Each point is reached from the start by the listed moves, each made 0, 1 or 2 times, or once backwards (-1), plus a little noise. Is the number of moves made odd or even? Then give how often each move was made.

Moves:
(1): [ 28   3 -14 -56 -27]
(2): [-6 29 -7 -7 36]
(3): [ 18  15  52 -20 -19]
Start: [ -3   3 -31 -15   9]
Points:
[-36  29 -26  34  72] => even (-1, 1, 0)
[ -8  88  74 -12  69] => odd (-1, 2, 2)
[ 32 -22 -37 -64 -54] => even (1, -1, 0)

Moves:
(1): [ 28   6 -11   5   9  22   1   5 -23  -6  -6  12   5 -18]
(2): [  4  20 -10   2  20 -12   2  15   3   8  17   8   5   9]
(3): [ -5   2   7   4 -15   5   8  21  -2   3  -3 -14   1   5]
(4): [  4 -14  -8  29   3   6  -2  20  25  -4   4 -10  -4   0]
(5): [  4  10  20   4  11   4   6 -13   0  -4 -11 -18  15   6]
(6): [-13  10  14 -29  -1  23  14   3  17 -12  -9   1 -10 -12]
(7): [-19  -1 -11  -1   4   3  20  -7   1  -6   3   5   6 -14]
(8): [ -3  -5 -13  -3   7  -6  -7  12 -17   8 -10 -15   2 -10]
(9): [ 13  -5 -13 -13   6  -3   3   7  30  21 -11   2   1   9]
(10): [-25   5   8  30  -5  17   5   0   7  28 -18  -4   3   4]
(11): [-11 -13 -20 -23   3   7  13  -8  22   8  27 -19   1 -25]
Start: [ 15  -8  -4   7  -6  -9 -26  -4   0   1  16  14  11  -3]
Points:
[ 80  42 -32  70  74  37  -8  18  38  35  16  54  44   0] => even (2, 2, -1, 1, 1, 0, 0, -1, 1, 1, 0)
[  15  -23  -36   -9  -20  -15   -6  -27 -121  -47   21    9   35  -61] => even (1, -1, 1, -1, 0, -1, 2, 1, -1, -1, 0)
[-64 -29 -67  -9 -10 -37  42  15  49  36 103 -47  35 -30] => odd (-1, 1, 2, 0, 0, -1, 2, 0, 0, 0, 2)
[-30   6  66  14 -18  59   9 -13   4 -73 -39   2  -1 -26] => even (0, -1, 0, 1, 1, 2, 1, 0, -1, 0, -1)
[ 31  27 -57  67  69  36 -15  52 -50  29  32 -31  50 -65] => odd (2, 2, 0, 1, 1, 0, 0, 2, -1, 1, 1)

Moves:
(1): [-19  -9  -2 -13  -1   2 -11 -12  -2   1 -26   5   0  -1  -8   0   7  -9
 -21 -10 -12   6]
(2): [  0   2  -6  -2  -1  -6   2  -3  -4  17   3   3   0  -2   6   2   2   7
   1  -1 -11  13]
(3): [ 6  1 14  0  6 -7 13  7  0  6  7 -5 -1 -2  0 -9  4 10  1 -2 -5 -8]
(4): [  4   5   8  -5   7  11  19 -21  19  -4  11   4  15   3   5  -8   7   2
  -6  14  12  12]
(5): [ -2   4  -6   6   9   5   0   2  -2   4  -4  -3  -5 -19  -4  -5   5   6
  -6  -1  -4  12]
(6): [ 10   0  -3   9  -8   1  -1 -12  23   4  11 -14   2   9   6  -6  22   0
  14   9  -2  -6]
(7): [  5 -13   2  -4   4   2  -1   0  -1 -11  -1  -1  -1 -13   2  -5   6   7
 -19   6   1   4]
(8): [-16   5  -6  10  -4   6  -1   1   7 -15  -5 -14   0  -1  -1   1  -8   3
  -9  10  -3   6]
(9): [  4  -1   2  10   5  -5  10   5  -3   9   0 -15 -10   9  -5  -9   9   2
 -10   6   5  -3]
(10): [-12  15  -6 -23  -5   2  -2  -4   7  11 -14  19  -6  -7  17   7  -6 -12
  11   7  10  -1]
(11): [-3  1  6 -4 -6 16 -9 -4  1  8  9 10  2 -1 -1 -1 12 -5  4  3 13 -5]
(12): [  5   6   1 -17  -2   6   3   5  -3   7  -3  -7  -6   2   5   0   4 -11
  13   2  -1  13]
(13): [  9  -4 -15 -19   4  14  19 -13   2   8   3  27   3 -16   1 -11   8   5
   0   7  -9   0]
(14): [  3   3  -5   3 -12   3  -2   2 -15 -13  -9  20   9  -6   0  -3 -11   6
  22   8   5 -10]
(15): [  6  -1   3   5   0   9  -9  -6  -4   7  -4   4  -4   9   0   0   6  10
  -3 -17 -15  -2]
(16): [  0  -2  11  19  11  12  12   8  -5 -11  13  -9  -8 -16  -2  -2 -15   3
   7  14  -6   1]
(17): [  6  -4  -3   5  -9   4  -4  -6   4   0 -10   0  -1 -10  -9  10  -5  11
   0   1   6  -5]
(18): [  3  -6   8  -4  10  10 -13  11   6   3  -8   6  -7   0 -13  -7  -5  -4
  -2   1   9  -5]
(19): [-9 -6 -6 -1  8  5 16 -1 -1  3 -4 -7  8 -8  8 -5 -1  1 -2 -2 -6 -1]
(20): [-11   8 -15   8   8 -16  10  -9   0   9  -9   0  -8 -10   0  29  16  18
 -10   6  -5  14]
Start: [ 14  -8   0   6   3  14   2  -9   5  -8   7   3  -5   2   6  -5   4 -16
  -9   0  -3  -1]
Points:
[ -9 -65 -56  30  14  44  27 -56  27  -4 -49 -38   9 -11  -4 -62  56  31
 -73  12 -99  28] => even (2, 2, 0, 0, 0, 2, 1, 2, 1, -1, -1, 0, 1, 1, 1, 0, 0, 1, 2, 0)
[ 47 -29 -11  35  68  55  57  13  36 -24 -10 -75 -38 -47 -13 -84  84  49
 -45  48 -56  28] => even (0, -1, 2, 0, 2, 2, 2, 2, 1, -1, -1, 2, 1, 1, 1, 0, -1, 2, 1, 1)
[ 32 -38  -8 -22 -41  -5  16 -37  -6  36 -15  -9 -24 -60  20  22  78  16
  19  36 -40   9] => odd (2, 2, 2, -1, -1, 2, 2, -1, 0, 0, 1, 2, 0, 1, -1, 1, 2, -1, 0, 1)
[-27  -7   1 121  64  53  74 -16  32 -41  83 -98  -3 -71  27   6  58  60
 -55  89 -15  70] => even (-1, 1, 0, 1, 1, 1, 2, 2, 0, -1, 2, 0, -1, 0, 0, 2, -1, 0, 2, 2)
[-16  -1  27  41 -21 -14 -65  66 -46 -20 -35  16 -27  54 -38 -21 -31  -8
 -19   6  35 -53] => odd (0, 1, 1, -1, -1, -1, 0, 2, 2, 0, 1, -1, -1, 2, 0, -1, -1, 2, -1, 0)
[   7   17  -42  -63  -26  117   88  -89   49  -26   10   59   70    7
   72 -101   47  -33   34   59   12   -8] => odd (0, -1, 0, 2, 0, 1, 0, 2, 1, 1, 1, 1, 2, 2, 1, -1, -1, -1, 2, -1)
